Each row of a before or after table is a point. One or more steps were done to the points. Then noise was added and the rows were shuffled. The steps act on columns, c1 being the first. What was done? A step turns or swaps two columns, mirrors them in a line or flattens them onto one, adds a multiple of one to another, or multiplies or shifts one. Angles are multiples of 10 degrees, from the lower column toward the higher: turns from -170 to 170, lines from 10 to 170 but not 90. Use the fewest steps. Two steps may share a column if one is a turn and the other turns, adds or multiplies; they go together, in the order done. Otherwise the lowest column goes first.

Before:
[[ 22  27 -22]
 [-31 -24  21]
 [  8  21 -27]
 [ 21  28 -15]
 [-27   7   3]
 [ 18  23  30]
 [  1 -30  60]
 [ -1 -30 -23]]
After (8 x 3):
[[  1  16  24]
 [  1  36 -22]
 [ -3 -41 -48]
 [ 15  10  30]
 [-20  -7   5]
 [ 16   7  32]
 [-26 -10 -31]
 [ 11 -34  12]]
Steps: multiply c1 by 0.7; turn c2 and c3 by 110 degrees

Before (11 x 6):
[[ -4   6 -33  -1 -43  23]
 [ -3 -43  40  33  -5  -1]
 [-25  30   6 -33 -29  15]
 [ -6  14 -19 -13 -48  13]
 [-24  22 -22 -19 -60  -4]
 [ -3   6 -13  17  -1 -14]
 [ 22 -21  51  27  17 -16]
 [ 17  -9  14 -10 -10 -23]
 [-10 -44   0  31  27  16]
 [-28  41 -21   7 -52  12]
 [ 25   6   8  12 -10  14]]
After:
[[  9  26   7  14  -9  11]
 [  4 -12 -22   1   5  11]
 [-14  30 -17  57  12  -9]
 [ 16  -8  11 -20 -50   6]
 [-45 -11   2  12  25  32]
 [ -8  21 -13   9  -9 -22]
 [ 22 -29  24  -4 -35 -15]
 [-40  -2  -6  57  -7  11]
 [ -2  -6  15 -30 -43  22]
 [ 32 -37   3 -19 -53  20]
 [ 18 -25  -7 -31 -55  -6]]
Steps: mirror c1 and c2 in the line at 40 degrees; turn c3 and c4 by 60 degrees; turn c3 and c6 by -60 degrees

Before:
[[ 19  -1  22 -23  -5 -14  17  14]
 [ 11 -11   5  -4  -4  34 -16  18]
 [ 25 -15  21 -60  -2 -12 -13  17]
 [ 21 -17  -3  -4   2 -17   4   9]
 [ 19 -14  -6   7   2  10 -14 -49]
 [-34  -2  -4   3 -18  -4  -1  11]
 [ 14 -13  -9  -2 -44  -9  40  14]
 [  7   7  17  -2 -10  -2 -18   7]
 [ 18  12  -9  -3   6  14  -1  15]
 [ -1  10 -11   8  -9 -12 -12   5]]
After, 10 rows:
[[-10  -9  17   4   2 -37  10   5]
 [-35  -8  27  54  -2   8  14 -10]
 [ 36  -5   7   2  19   5   3   8]
 [  2   5  -1  -7  10   9  14  12]
 [-19 -20 -47 -12  -4 -12  13 -20]
 [-22   9  24  21   3  18 -15 -10]
 [ -7  17  14   2   9   0  17 -11]
 [-21 -17   5   0  -3  18   0   4]
 [-19   8  11   1  -9 -13  -1  15]
 [-14 -19   7   2  42  16 -37  13]]
Steps: turn c1 and c4 by -170 degrees; add 0.5 times c3 to c2; turn c3 and c8 by -60 degrees; multiply c5 by -1; turn c6 and c7 by -170 degrees

Before (10 x 9):
[[ 12   9  -3  12  14 -25   2  -8   0]
 [ 22  26  31 -24 -24  -1  20 -16   9]
 [ 24  -4 -19  -5 -13  -6 -16   2  32]
 [ 12   7   6   4  20   9 -26  -2 -22]
 [ 29   0 -10  -5  24  -8   6   0  10]
 [-28  -9 -17 -15  -2 -17 -10  25 -14]
 [ 10  -4 -17  -5  -7  -6  -2  25 -21]
 [  9  20 -25  -7  -1  -4  -4   6  12]
 [-25   7 -27  -2 -13  14  19 -11 -16]
 [  9  12   9   1 -12  23  24  21  -2]]
After (10 x 9):
[[ -9  -8  15 -14 -12  -1  -6 -27 -23]
 [  4  -1  31  32  26   8  -8  -1   7]
 [ 12   0 -15 -20 -16  20  15  13 -32]
 [-23  -7   7  41  19 -26   5   4  -6]
 [-16 -19   6 -59 -25  21   0  24  36]
 [ 35   7  29 -25 -18 -15  -6   0  18]
 [ -1  -5  12  29  12   5 -25  10  -2]
 [ -6 -20   7 -15 -12  25  23 -16  11]
 [ 23 -21  12  -4  -3  -1   0   0  -9]
 [  7  -2 -21 -19  -3  -8 -17 -25 -28]]
Steps: turn c1 and c3 by 110 degrees; turn c1 and c9 by -50 degrees; turn c2 and c8 by 160 degrees; add 1.5 times c5 to c4; swap c6 and c7
